Rows are points. Any point is a mix of the corners, with weights that add up to 1. It lies inside the corners' shape when no weight is negative. Is each point inside? If not, which corners have a negative weight?

Corners:
(1): [-61 -10  32]
(2): [ 16 -26  -8]
(3): [-57 -37 -21]
(4): [52 68 -9]
Points:
[-14 -14  -2] -> inside
[21 19 -8] -> inside
[-58 -22  -7] -> outside (2)
[21 49 19] -> outside (3)
[-30 -17   8] -> inside

Corners:
(1): [-13  49 -21 -18 -44  12]
(2): [ 37 -12  -4 -15   5  -1]
(3): [-10  27 -21 -27  84  48]
(4): [ 92  38  50  -4 -60 -70]
(5): [ 10 -18  19  10   6  34]
(6): [-13 -40  -7  52  94 -59]
(7): [-34 -83  12 -18  68  41]
Points:
[ 13 -11   8  -8  50   8] -> outside (1)
[20 -9 16  4  4 10] -> inside
[ 20   8   5  17 -15 -22] -> outside (3, 7)
[ -6 -26  -3  28  61 -34] -> inside
[ -4   8 -10  -9  64  23] -> inside
[ 21 -12  -1  -3  23  -8] -> inside
[ 8 -4 -1 -7 31 -8] -> outside (5)
[ 29 -41  21  24  29 -41] -> outside (1, 3)
[  9  10  10   5 -27 -11] -> outside (2, 3)

Corners:
(1): [ 33   2 -31  16  48   8   3 -73  40]
(2): [ 61  34 -60  24 -38 -24 -60  -9 -28]
(3): [ 53  28 -30  -3  41  33  37 -19  24]
(4): [ 23  -9  19 -31 -37   1  14 -42   0]
(5): [-41 -12  -6  35  67 -10  28 -40  16]
(6): [-20 -29  19  10   2  -4 -43   7  42]
(7): [-52  52  21  10 -25  45  22 -14  26]
(8): [-91 -40  55 -70 -32 -23 -16 -64  14]
(9): [ 79   7  22   1  82 -55  38  18  44]
(10): [-48  40  43   4  45  55  31 -71 -38]
Points:
[  0  -3   2  -8   5  -5  -3 -22  31] -> outside (10)
[ 18  20  -5   3  20   1  11 -33   9] -> outside (6)
[ 75   4 -45  22  47  -8   1 -21  36] -> outside (7, 8, 10)
[ 31  20 -23  -4 -19  10 -25 -37 -17] -> outside (5, 7, 9)
[-12 -23  21 -19  -2 -17  -9 -39  11] -> outside (3, 7)
[  5  19  15   0  15   4  20 -17  22] -> inside
[ 24  15 -21  13   0  -8 -21 -17   1] -> inside

Corners:
(1): [-18  19  55  52   7   6  26 -32  25 -10 -20 -18  57  -8]
(2): [-19 -23 -18  10  30   3 -32 -14 -34  27  30   1 -35  12]
(3): [-17   1  39  33 -38 -19  12 -10  11 -19 -36  -1  30 -52]
(4): [-26  19   5  10  30  15  28  16  41 -37 -34  22  37   4]
(5): [ 39  23 -43 -28  15 -30 -14 -16 -17   7  31 -17 -58  -1]
(6): [ -2 -34 -31  11 -20   0 -14   0 -15  43  43 -39 -42  -5]
(7): [ 66  12 -17  -6  12  -7 -25  22 -17  25  22 -14 -50  14]
(8): [ 54 -12 -60 -48  -6  15 -15  -6 -40  18  36   7 -66  15]
(9): [-25   9  27  15 -13  -9  19   1  32 -30 -25  -3  95 -33]
(10): [ -5  18  15  39 -12 -23  44  10   7 -46  -5  10  47 -32]
(11): [ 65   4 -19  -2  46  -6   4  -9 -12  42  36 -11 -47 -23]
(12): [ 34  -7  -3 -29  16 -13  -2  21 -29  28  37  -4 -54  -7]
(13): [-19 -55   2  10  22   0 -15 -37   4  17  24 -16 -25  30]
(14): [-10  32   7  27 -27 -31  60  16  41 -20 -26  32  74 -11]
(15): [-35 -29   2  18 -15 -12  34  -8  -3 -27 -46 -23  56  -5]
Points:
[ 2 -3 -5 11  5 -7 12 -2  0  1  5 -7  7 -2] -> outside (3)
[  9   4 -14   1   1  -9  18   3  17 -12  -3  -3  28  -5] -> outside (1, 2, 3, 12)
[ -2   8   5  15  -2 -16  14 -10  24  -5 -11 -14  23 -11] -> outside (2, 8, 10, 12)
[  5   1  -7  -2  -5 -11  10  -8   5   4   4 -10   3 -10] -> outside (2, 7, 10)
[ -7   3  10  16  -2 -10  14  -2   8 -13  -4  -3  33 -17] -> inside
[ 14  -9 -11  -1   4  -5   1  -8 -11  10  15 -13  -9   2] -> outside (3, 4)
